Every row gives one point. The points of each table are mixes of a few directions, plus a little noise. How many directions does each table use, and how many do they share? Where both have some left over, give the other angles between the two spaces (their principal angles), to ten degrees, smallest first.
In the rows, 128 means zero.

First, 5 rows:
[[120 119]
 [ 83  72]
 [183 200]
 [155 163]
 [ 95  85]]
Second (4 x 2):
[[ 89 149]
 [220  78]
 [ 89 150]
 [114 136]]
Directions: first 1, second 1, shared 0; angles 80

First, 8 rows:
[[157 215 128  95]
 [144 189 123 130]
 [100  98 104 194]
 [ 80 125  45 150]
 [142  88 171  95]
 [109  61 134 126]
 [136 126 127  30]
 [155 122 191 206]]
Second (8 x 4):
[[138 125 123 131]
 [ 62 148 162 110]
 [202 105  90 149]
 [127 128 128 128]
 [ 60 149 163 109]
 [ 13 163 187  96]
 [203 105  90 149]
 [219 101  81 153]]
Directions: first 3, second 1, shared 0; angles 80

First:
[[111 183 128 151  76 145]
 [108  71 202 123 198 126]
 [139  97 127 115 157 118]
 [144 187  61 135  58 132]
 [131 101 140 120 156 122]
 [136 130 112 125 123 125]]
Second, 6 rows:
[[111  92 174 121 164 139]
 [112 179 165 180 131  91]
 [112 134 143 129 116 147]
 [190  95   7  74 112 121]
 [129 140 127 136 121 122]
 [111 127 150 128 122 148]]
Directions: first 2, second 3, shared 2

First:
[[155 106  65  54 178 139  93  92 105]
 [123  84 168 150  82 110 164 185 150]
 [ 40 114 168 162  86  78 130 156 129]
 [168 150 125  95 123 173  97 100  93]
 [ 47 141 129 218  81  99 147 118 174]
 [174 156 117  75 198 139 110 117  96]
 [233 128  70  62 218 163 134 112 127]
 [157 155 190 131 172 109 162 184 119]
 [ 58 119 117 205  14 142 116  88 161]]
Second, 10 rows:
[[178  40 154 124  22 168 155 173 143]
 [237 219  91 158 204 195 158  82 152]
 [119 159  94 168 120 145 128  87 153]
 [ 99  89 135 107  90 120 106 136 110]
 [136  39 177  26  82 123  93 187  60]
 [131 144 195  63 240  59 141 207  77]
 [ 96 135 110 158 116 123 127 107 145]
 [ 78 163  99 138 150 111 102  82 122]
 [114 174 109 176 163 118 145 105 160]
 [ 85 116 116 166  91 116 133 116 153]]
Directions: first 5, second 4, shared 4

First, 11 rows:
[[114 109 152 130 141 178 100 148 110 113  84]
 [170 156 139 123 164  46 139  79  84 168 157]
 [ 61 140 101  79 107 221 158 118  78  68  87]
 [152 133 117 165 171 157 145 130 149 146 110]
 [ 93 221 119 111  70  87 140 106  87 176 116]
 [ 90  72 162  98 101 193  79 161 115  65 100]
 [112  83 132 139 155 143 106 172 134 122  87]
 [123 120 128  99  61  89 122 121 155 104 192]
 [170 158 103 140 163  60 171  87 127 167 168]
 [ 84 101  91 132 131 155 141 176 153 114  91]
 [242 115 164 193 145  80 108 110 216 164 215]]
Second, 11 rows:
[[123 144 161 116 168 107 186 141 202 101 127]
 [ 95  72 196  85  81  58  55   7  74  57  15]
 [147 141  87 148 136 164 139 176 126 169 176]
 [143 152  92 150 141 163 149 177 137 162 178]
 [126 158 106 151 122 154 133 145 121 140 158]
 [106 132 165 116 123 100 129  87 138  86  93]
 [145 108  64 151  80 172  56 134  28 186 149]
 [133 122 158 107 171 105 178 147 198 113 124]
 [135  78 112 120  84 126  52  93  45 148  97]
 [111 184 146 141 154 129 185 142 190  98 149]
 [144 117 121 122 148 132 146 157 149 146 143]]
Directions: first 6, second 3, shared 0; angles 40, 40, 80

First (9 x 14):
[[123 142 153  81 121 135 122 166  91 171 166 174 152 126]
 [119 103 122 140 121 123 135  89 179  88 134 138 133 149]
 [ 92 138 103 158  88 134 128 182  76 135  68 104 101 154]
 [174  78  70 159 215 124  89  56 104 117  94  56 100  61]
 [156 132 118 131 152 138 155 135 154 143 113 138 130 128]
 [152 146 120  90 156 130 152 139 138 147 150 171 146 110]
 [121 172 174 138  88 141 143 198 107 170 114 117 123 155]
 [108  90 149 152 100 128 118  89 173  95 138 130 134 168]
 [108 151 144 102 112 102 111  97 132  85 177 123 132 100]]
Second (11 x 14):
[[127 180 126 147 112 121 149 160 122 120  99  88 103 118]
 [129  55 130 101 150 138  99  84 136 140 169 183 163 143]
 [126 249 124 172  91 112 177 201 114 109  60  37  70 104]
 [127 192 126 151 108 119 154 167 121 118  92  80  98 115]
 [129  77 130 109 144 135 107  97 134 136 157 167 153 138]
 [129  56 130 102 150 138  99  84 136 140 169 183 162 143]
 [127 200 126 155 106 118 157 172 120 116  87  73  93 114]
 [129  91 129 114 140 133 113 105 132 134 149 156 146 136]
 [128 157 127 139 119 124 140 145 125 123 112 106 115 122]
 [129  75 130 109 144 135 106  96 134 137 158 168 153 138]
 [129  77 130 109 144 135 107  97 134 136 157 166 152 138]]
Directions: first 6, second 1, shared 1

First:
[[135 130 128 136 133 137 151 144 158 116 131 117 118 144 130 134 106 126]
 [131 128 131 125 127 128 141 146 145 114 125 120 117 141 128 130 115 124]
 [130 127 136 112 120 116 144 164 152  99 116 112 106 152 126 127 112 118]
 [139 133 120 155 143 155 152 122 158 134 143 123 130 132 134 138 105 135]
 [116 123 134 104 115 103  97 122  89 131 116 137 133 115 123 117 158 124]
 [128 127 132 120 124 121 132 143 135 116 122 122 119 138 127 127 123 123]
 [107 124 114 141 134 131  41  15   7 216 147 187 198  40 127 116 214 152]
 [139 130 132 131 130 133 166 168 179  97 125 106 103 162 130 136  90 120]]
Second, 11 rows:
[[125 126 132 117 122 118 123 134 122 123 122 127 125 130 126 125 133 125]
 [143 135 111 178 154 174 153  97 158 153 157 131 144 120 137 143 104 143]
 [140 134 115 168 149 165 148 104 151 148 151 131 140 122 135 140 109 140]
 [142 135 112 174 152 171 151 100 155 151 155 131 142 120 136 142 106 142]
 [122 125 135 108 118 110 118 140 116 118 117 127 122 131 124 122 137 122]
 [122 125 135 108 118 110 118 140 116 118 117 127 122 131 124 122 137 122]
 [112 120 147  73  99  77 100 162  95 100  96 124 111 137 118 111 154 111]
 [125 126 132 117 122 118 122 135 121 122 121 127 125 130 126 125 133 125]
 [134 131 121 149 139 148 139 115 141 139 140 129 135 125 132 134 118 135]
 [151 139 102 205 168 199 167  81 174 167 173 133 152 115 142 151  92 152]
 [ 93 110 168  10  66  18  69 200  58  68  60 120  91 147 106  92 184  92]]
Directions: first 2, second 1, shared 1

First (11 x 24):
[[135 170 160 105  91  67 122 161 121 104 106 116 152 156 118 121 109 116
  100 145 128  88  93 110]
 [119 111 106 137 173 180 138 131 137 131 146 138 114 108 152 127 139 117
  138 102 111 146 153 158]
 [125  93 124 151 160 161 114 141 132 118 159 126 134 110 182 118 176 129
  129 127 136 114 131 147]
 [117  95  74 145 103 135 138  42 119 168 113 164  88 114  62 167 158 183
  157 143 153 191 163 127]
 [129  55 101 163 163 150 126 110 135 126 119 109 100  80 169 124 113  97
  102 108 134 164 157 146]
 [127  80 117 166 146 189 121  91 135 165 169 140 120 115 147 128 180 171
  186 134 145 150 136 128]
 [141 143 164 137 121 112 133 169 142 115 117 118 141 141 151 103  92  89
  126 116  94 123  96 132]
 [123 193 139  90 106  93 137 155 121 113 114 139 140 159  92 133 115 123
  116 130 111 105 112 127]
 [135 145 146 100 130 125 128 126 127 138 123 101 132 132 112 128  72 120
  122 125 138 116 136  95]
 [131 126 137 140 125 124 129 143 133 121 127 131 134 131 143 120 135 119
  128 127 117 127 115 137]
 [122 196 142  75  95  76 124 144 110 112 114 125 149 161  80 141 119 144
  105 150 143  80 114 101]]
Second, 10 rows:
[[131 111 123 145 126 135 134 114 134 139 121 131 116 121 128 127 117 123
  138 122 120 154 131 132]
 [119 176 141  82 132 108 111 166 113  97 147 118 160 149 129 130 158 141
  102 145 150  55 119 116]
 [125 144 132 112 130 121 122 141 123 118 134 125 139 135 128 129 138 132
  119 134 135 103 125 124]
 [119 174 140  84 132 110 112 164 113  99 146 119 158 148 129 130 156 140
  103 144 149  59 119 117]
 [120 174 140  85 132 110 112 163 114  99 146 119 158 147 129 130 156 140
  103 144 148  59 120 117]
 [141  57 109 196 122 157 153  72 151 174 100 143  80  97 126 124  84 109
  167 103  96 237 141 146]
 [143  49 107 204 121 160 155  66 153 179  97 144  75  94 126 124  79 107
  171 101  92 249 143 147]
 [123 156 135 101 131 117 118 150 119 110 139 122 147 140 129 129 145 136
  113 138 141  85 123 121]
 [132 105 122 150 126 137 136 110 135 143 119 133 113 118 127 127 114 122
  141 120 118 163 132 133]
 [127 135 130 122 129 125 126 133 126 124 131 127 133 131 128 128 132 130
  124 130 131 118 127 126]]
Directions: first 6, second 1, shared 1

First:
[[196  88 114 143 123 120 157 146 107 127 197  90 110 174 125 113  81 109
  173  96 132 129  96 114 137  76 159  95  92 141 103  96]
 [101 138 103 160 149 174 120 106 126 118 117 166 157 119  88 106 140 140
   78  95 114 111 160 131 121 157 125 133 142 161 147 174]
 [147 129 145  75 138  68 159 134 119 101 138  89  67 141 192 136 143 133
  147 170 174 150 100 131 124 146 154  98 103  61 100  82]
 [ 74 153 172  86  98  73 109 102 150 129  77 158 143  79 192 167 165 175
   90 197 148 163 111 151 125 140  68 141 146  72 134  77]
 [ 64 173 116  95 195 134 138  85 126  75  68 172 102 102 146 113 206 170
   36 158 164 126 166 149 102 249 144 119 145  81 140 171]
 [160  95  82 186 152 186 148 107 106 109 180 152 150 161  80  84 104 140
   90  54 113 102 145 124 126 125 156  95 114 181 129 162]
 [154 111 188 103  31  58 101 169 153 186 137  87 147 114 176 187  79 103
  223 178 114 162  69 123 154  15  70 155 121 110 117  35]
 [129 141 103 172 138 209  96 174 135 172 104 112 149 132  24 117 107  49
  185  70  66  82 173 103 131 119 152 188 155 219 153 229]]
Second:
[[107 120 147 167 115 171 104 112 180 157  62 227 225 123  93 113  90 163
   76  82 101  94 173 118 110  92 115 169 152 187 143 166]
 [110 135  71 199 160 174 188 136  72 111 164  95 133 171 142 132 150  80
  131 170 169 138 111 130 157 196 140  98 107 105 151 158]
 [139 140 125  85 142  88 150 150  92 108 159  49  48 138 167 144 158  93
  179 175 156 155  97 129 138 163 144 104 106  72 111 101]
 [145 127 199  37  99  68  63 128 190 149  74 155 113  84 126 129 109 173
  136  96  93 119 143 122  95  63 124 165 151 142  97  97]
 [154  88  92 169  98 157  93  79 102 113 227 140 138  99  77  99 123 186
   72  53  68 136 119 142 132  75  70  89 127 189 135  99]
 [108 169 178  64 153  86 152 175 166 147  18 119 109 149 183 156 130  79
  191 203 182 117 138 111 118 171 187 174 132  67 113 153]
 [129 102 128 166 100 164  88  92 149 136 141 195 191 104  76 106 100 185
   68  54  76 113 151 132 118  68  86 132 145 197 141 131]
 [128 143  87 134 158 121 185 151  69 104 174  43  66 159 165 142 166  68
  169 191 175 154  94 131 152 197 151  93  99  68 129 125]]
Directions: first 4, second 3, shared 1; angles 50, 60

First, 8 rows:
[[108 122 137 116 105 108 130 150 179 206 141 120  96  62 124 158 104 127
  178 110 199 192 112 148 152 212 109 132 179  50 145  37]
 [113 113 144 160 142 134 117  96 127 110 120 129 124 131 142 120 108 143
  139 114 129 152 117 136 147 119 143 113 144 105 129 123]
 [ 98 139 154 232 205 166 115  66  75  81 132 152  93 116 199 114 103 138
  152 118  94 143  69 196 116 119 191 101 123 118 129 106]
 [132 123 126 127 128 132 124 120 119 103 122 128 141 153 126 117 133 129
  108 131 105 105 139 114 122  98 132 129 113 155 120 164]
 [133 139 113 112 125 135 123 147 112 122 139 133 128 140 136 120 147 100
   90 145  75  59 137 127  73 113 141 154  85 206 110 171]
 [149 111 120  89  99 117 130 130 137 102 109 116 170 176  89 116 142 140
   98 132 124 112 169  74 149  81 104 127 123 147 123 184]
 [118 106 130  91  87 108 119 147 178 173 130 114 125 108 107 138 114 124
  133 115 157 144 146 108 140 159 108 144 153 107 127 110]
 [172 171 100  95 132 124 166 168  97 127 131 133 149 140 101 143 173 123
  123 161 142 116 135 122 124 124  97 123 104 137 141 129]]
Second (8 x 32):
[[131 149 115 143 130 116 130 157 129 148 137 146 125 119 111 117 135 142
  116 145 142 111  93 131 120 107 127 125 120 153 154 108]
 [129 133 125 131 128 125 128 136 128 134 131 133 127 126 124 124 130 131
  125 133 132 123 118 129 126 123 127 127 126 135 135 122]
 [124  97 147 106 125 145 126  87 127  98 115 102 133 141 152 144 117 108
  146 102 109 153 180 124 140 158 129 133 139  92  91 157]
 [133 173 100 158 132 104 131 188 129 170 148 165 121 109  95 105 143 156
  103 165 156  93  56 134 112  86 127 121 113 178 179  86]
 [118  54 175  79 121 168 123  29 126  58  96  66 139 160 185 167 104  82
  169  68  83 186 249 118 156 198 130 139 153  43  41 198]
 [127 117 135 120 127 134 127 114 128 117 123 119 129 133 137 134 124 121
  135 119 122 137 146 127 132 138 128 130 132 115 115 139]
 [127 117 134 121 128 134 127 114 127 118 124 119 129 132 135 133 124 122
  134 120 122 136 145 127 132 137 128 130 132 116 116 137]
 [135 183  93 164 133  99 132 201 130 181 151 175 120 104  86  99 146 163
   97 173 162  85  38 136 108  76 126 120 110 191 193  76]]
Directions: first 4, second 1, shared 0; angles 60

First (8 x 32):
[[188 144 148 148 159 150  83  94 140 105 100 137 116 153 115 113 155 156
  128  88 107 113  80 130 126 106 124  82 124 122 124 181]
 [163 165 173 103 152 130  56 106 149 140  88 112 129 171 100 115 171 149
  139 133 134 164  87 130  99 107 118 116 143 117 132 187]
 [143 168 177  85 144 119  55 117 149 156  89 103 135 173  97 119 171 141
  143 155 148 185 100 129  91 111 120 138 150 116 136 179]
 [ 58 139 140  62  98  89 128 166 128 185 133  93 151 132 121 141 128 100
  141 208 177 199 173 126  98 143 127 201 151 128 138  97]
 [144 118 116 152 133 139 141 121 124 108 133 141 121 119 135 126 120 132
  121 102 112 100 121 129 143 127 130 107 117 130 124 126]
 [100  83  74 167 105 133 214 147 103 104 174 152 123  77 162 141  78 109
  113 110 112  73 168 126 167 150 138 129 106 140 121  64]
 [103 121 120 120 115 119 146 142 122 137 140 125 132 117 133 134 118 115
  127 145 137 133 148 127 129 137 130 147 130 131 129 105]
 [127  84  76 186 118 145 203 131 106  86 167 161 115  82 161 134  82 120
  111  83  98  57 147 127 173 142 137 103  99 138 119  83]]
Second, 11 rows:
[[187  92 152 183 120 208  64  90 163  95 122 158 139 167 121 126 166 152
  183  81 112  71  90 131 162  91 124 102 156 148 104 221]
 [162 107 142 163 124 176  89 106 150 108 125 144 135 152 122 127 153 142
  160 100 119  94 103 131 147 104 125 111 143 138 112 184]
 [128 129 127 126 128 123 130 129 126 127 130 128 129 127 129 128 126 129
  128 130 130 130 130 129 127 129 129 129 127 128 129 124]
 [173 100 147 172 121 189  79 101 156 103 123 150 135 159 124 127 159 146
  168  91 116  86  96 130 152  97 124 109 149 144 110 200]
 [126 130 126 126 127 126 130 132 127 131 129 128 127 127 129 128 126 127
  125 128 129 131 130 128 128 128 127 129 127 127 129 123]
 [150 113 138 150 124 159 103 114 144 116 125 139 130 143 123 127 143 139
  150 110 122 107 113 129 139 113 126 117 139 136 117 163]
 [116 135 126 118 128 114 140 135 123 134 128 125 126 121 130 130 122 123
  118 137 130 139 135 128 123 136 128 134 122 127 133 111]
 [ 51 175  98  56 138  25 211 175  81 170 134  93 115  76 137 128  78  97
   58 189 149 200 178 123  87 180 133 161  94 104 161   7]
 [ 57 172  98  59 137  32 206 174  84 167 134  93 117  80 136 130  81  99
   62 186 147 197 176 124  90 176 133 160  95 103 158  16]
 [155 110 140 152 124 165  97 112 144 112 125 140 133 146 125 128 147 140
  153 107 121 103 110 130 142 108 127 116 140 137 115 169]
 [101 143 118 104 132  93 155 144 111 143 132 116 123 111 130 126 110 116
  103 148 136 153 145 126 114 146 128 141 115 119 139  87]]
Directions: first 2, second 1, shared 0; angles 40

First, 10 rows:
[[128 150 129 177 129 105 132 142 113  91 100 137 153 156 162 114 129  95
  119 121 138 122 127 138 125 133 176  95 139 133 171  93]
 [129  92 152 107 118 168 121  66 136 138 154 154 146 113 119  85 142 176
  128 144 117  96 165 110 122 120 107 178 142 109 137  87]
 [138 111 189 139  77 150  80 120 181 162  95 142 158  68 141 106 122 109
  149  54  15 113 157 122  38 170  76 227 123 151 140  83]
 [147 115 119 142 158 143 179 100 135 150 139 106 147 138  89 130 121 163
  124 174 187 163 143 146 167 114  93  93 128 105 135 132]
 [120 127 135  93 104 135  99 151 150 159 128 120  99  81 120 148 120 125
  148  92  73 130 108 107 101 145  98 186 111 149  85 156]
 [122 140 126 140 118 129 130 141 134 132 114 123 132 105 129 123 120 129
  139 121 123 135 108 106 134 139 143 149 128 140 128 110]
 [109 151 103 134 117 141 149 148 132 142 120 113 123  74 110 116 109 164
  156 146 154 148  68  61 180 135 166 171 129 144 109  98]
 [134 107 148 105 131 114  91 113 115 105 143 153 119 178 156 136 152  94
  101 106  93  91 178 179  76 119 109  99 130 117 138 159]
 [126 143  76 119 182  90 160 145  75  88 154 117  95 210 129 165 137 115
   97 181 219 140 116 166 187  88 167   7 129 105 122 194]
 [126 142 101 124 149 104 138 153 108 114 132 116 106 157 128 156 128 111
  118 140 159 141 112 145 149 115 144  77 121 127 117 170]]
Second (11 x 32):
[[121 135 130 111 108 130 109 156 146 151 119 118 109  86 122 144 117 122
  147  98  88 136 102 106 112 146 114 173 115 150  98 142]
 [128 131 126  91 127 104  95 169 134 139 129 117  84 134 132 182 127  83
  125  88  83 134 124 160  87 134  94 117 106 143  87 208]
 [ 89 152  96 110 120 119 113 144  85  83 145 152 100 129 155 106 138 143
  130 147 155  92  79  66 175 113 228 138 143 136 118 105]
 [128 101 141  96 126 147 114  95 130 135 154 143 123 129 122 118 141 148
  122 133 114 105 156 131 115 118 103 148 131 115 120 133]
 [118 148 102 136 141 111 140 147 104 106 128 124 117 146 135 134 126 123
  124 146 164 132 102 119 161 118 172  95 131 129 128 134]
 [102 133 112  83 126 107  86 143  88  87 155 156  82 161 161 136 150 109
  112 120 116  81 118 121 123 110 178 114 133 130 107 161]
 [157 124 124 159 142 161 200 122 181 205 109  70 159  67  53 141  90 177
  159 158 170 213 113 122 169 143  51 146 111 125 116 124]
 [166 113 163 205 140 136 165  85 148 126  97 127 205 157 130  98 126 120
  115 136 145 145 188 179 107 136  96  91 140 108 204  68]
 [158  89 193 146 102 159 109  83 180 164 109 139 178 101 125 103 128 124
  132  85  50 122 197 160  48 154  43 185 128 125 159  88]
 [142 146 114 163 150 103 157 152 123 121 108 106 137 159 128 151 119  99
  119 135 162 161 123 163 140 127 129  65 123 127 144 147]
 [100 133 107 110 127 133 122 112  91  90 155 155 115 138 145  95 144 159
  124 161 162  88 109  81 171 106 202 135 148 120 129  97]]
Directions: first 5, second 5, shared 5

First, 10 rows:
[[114 105 143 107 132 107  77 155  97 131 120 151 110 102 124 100 103 100
  135 137 124 150 143 172 121 168 142 146 109 110 145 136]
 [115 105 142 108 133 108  81 153 100 131 121 150 111 104 124 102 106 101
  134 136 124 149 143 168 122 165 141 145 109 110 144 135]
 [128 128 127 128 128 128 128 127 128 128 128 128 129 129 128 128 128 128
  128 128 128 127 128 127 128 129 128 128 129 128 127 128]
 [138 146 117 144 124 145 167 108 151 126 133 111 142 148 131 149 146 150
  123 123 131 112 117  95 133  98 117 115 143 142 115 122]
 [121 115 136 116 131 117 101 142 111 129 124 140 118 114 127 112 115 112
  132 133 125 140 136 152 125 149 135 137 118 118 137 133]
 [135 139 120 139 125 140 156 114 145 127 132 115 138 142 130 143 141 144
  125 123 131 116 119 104 132 106 120 118 138 137 119 123]
 [111  97 147 100 134 101  62 162  89 132 119 158 105  96 122  92  97  91
  136 138 123 156 148 183 119 180 146 150 103 104 149 138]
 [161 183  93 177 116 178 249  65 199 121 145  74 171 189 137 194 184 196
  114 109 137  77  92  26 145  34  94  87 173 170  89 110]
 [127 127 129 127 128 127 123 130 126 128 127 130 126 126 127 126 127 126
  128 129 128 130 129 132 128 131 129 131 127 127 129 129]
 [131 131 126 131 127 131 136 124 133 128 129 124 131 132 129 131 132 132
  127 126 128 124 125 121 129 121 126 126 131 131 124 127]]
Second, 9 rows:
[[119 132 133 126 130 123 125 126 128 129 131 127 130 135 130 127 129 122
  122 132 135 133 134 134 133 132 127 130 130 121 132 134]
 [136 124 123 130 127 133 132 129 128 127 125 129 127 121 126 129 127 133
  133 125 122 123 123 122 123 125 128 127 127 134 125 122]
 [215  86  73 145 112 183 164 142 130 114  96 136 105  56 104 134 113 187
  180  93  63  74  73  70  78  91 122 113 108 194  93  63]
 [117 133 136 126 130 121 124 126 128 130 132 128 131 137 131 127 130 120
  121 132 136 134 135 135 134 132 129 129 130 120 132 137]
 [ 67 158 168 117 140  90 103 118 127 137 150 123 145 179 144 124 137  86
   91 152 173 166 167 168 163 154 132 139 142  82 152 174]
 [155 114 110 133 123 145 140 132 129 123 118 131 121 105 121 130 124 146
  145 117 107 111 111 110 112 116 126 123 122 149 117 107]
 [110 137 139 125 131 117 121 125 128 131 135 126 133 142 133 126 131 117
  117 135 141 139 139 140 138 135 129 131 133 115 135 141]
 [168 108 102 135 121 152 144 134 128 121 114 131 118  95 116 131 122 155
  152 112  98 103 102 102 106 111 126 121 119 158 112  99]
 [ 63 159 169 116 141  88 102 117 126 138 151 122 145 181 146 123 139  84
   90 154 176 167 168 170 165 155 133 139 142  80 154 176]]
Directions: first 1, second 1, shared 0; angles 70

First, 11 rows:
[[132 130 121 130 123 121 127 128 136 124 132 128 133 125 136 131 123 126
  126 129 128 130 126 126 130 130 124 131 133 133 132 124]
 [168 148  52 145  71  51 114 133 217  81 166 132 179  87 216 165  72 104
  106 139 123 158 113 104 152 147  84 162 177 179 167  83]
 [ 97 112 186 115 172 187 139 124  60 164  98 124  89 160  61 100 171 147
  145 120 132 105 140 146 110 113 162 101  90  89  98 163]
 [ 99 113 183 116 169 183 138 125  64 162 100 124  92 158  65 102 168 145
  144 120 132 106 139 145 111 114 160 103  92  91 100 161]
 [ 95 111 190 115 174 191 140 124  55 167  96 125  86 163  55  98 174 148
  146 119 133 103 141 147 109 112 164 100  87  86  95 165]
 [141 135 104 133 110 103 124 129 156 113 140 130 144 115 156 140 110 120
  121 131 126 137 123 120 136 134 114 140 143 145 141 113]
 [122 125 138 126 136 138 130 127 116 134 123 127 121 134 116 123 136 131
  131 126 129 124 130 131 125 125 134 123 121 121 123 134]
 [168 149  52 145  71  52 114 133 217  81 166 133 178  86 216 165  73 104
  106 139 123 158 113 104 152 147  84 162 177 179 167  83]
 [149 139  88 137  98  88 120 130 175 103 148 130 155 106 175 148  99 115
  116 134 126 144 120 115 140 138 104 147 155 155 149 104]
 [101 114 180 117 166 180 138 125  68 160 102 124  94 156  69 103 166 144
  143 121 132 108 138 144 112 115 157 105  95  93 102 159]
 [135 132 114 131 118 114 126 129 144 119 135 129 138 120 144 135 118 124
  124 130 127 134 125 124 133 132 120 134 137 137 136 119]]
Second, 9 rows:
[[113 116 144 136 126 128 160 125 128 161 146 106 121 122 109 126 113 125
  145 140  96 108 150 112 129 132 131 121 162 119 130 123]
 [145 153 105  29 102 149  58 249 177 107  89 179 126 165 126 114 171 115
   81  78 162 139 120 178 128 107 134  87  34 121 116 102]
 [ 92 112 158 126 140 143 177  94 111 175 148 120 101 105 110 123 116 144
  157 179  84 111 150 117 146 153 149 134 162 123 120 149]
 [152 139 119 116 131 140  78 162 112  89  99 147 149 166 121 121 162 122
   91  74 182 146 110 153 114 106 118 109  67 115 111 125]
 [152 140 120 133 138 131  90 134 125  93  99 134 130 145 137 125 145 127
  120 102 162 135 103 140 106 100 128 136  91 133 138 128]
 [118 132 140 121 141 135 143 119 137 149 114 114  89 112 128 120 117 133
  168 156  96 103 125 121 113 109 158 145 138 139 158 131]
 [115 128 133  82 135 158 109 144 120 124 111 172 115 137 124 118 161 146
  109 135 149 147 123 161 145 143 143 118  77 119 101 150]
 [144 111 119 242 118  77 172  57 103 122 185  64 183 115 129 153  82 108
  131 116 119 125 144  72 123 140  79 142 227 130 134 115]
 [125 123 112 166 117  94 161  68 142 129 165 118 139  85 168 148  85 134
  144 175 104 140 129 101 149 160 115 163 190 154 143 132]]
Directions: first 1, second 5, shared 1
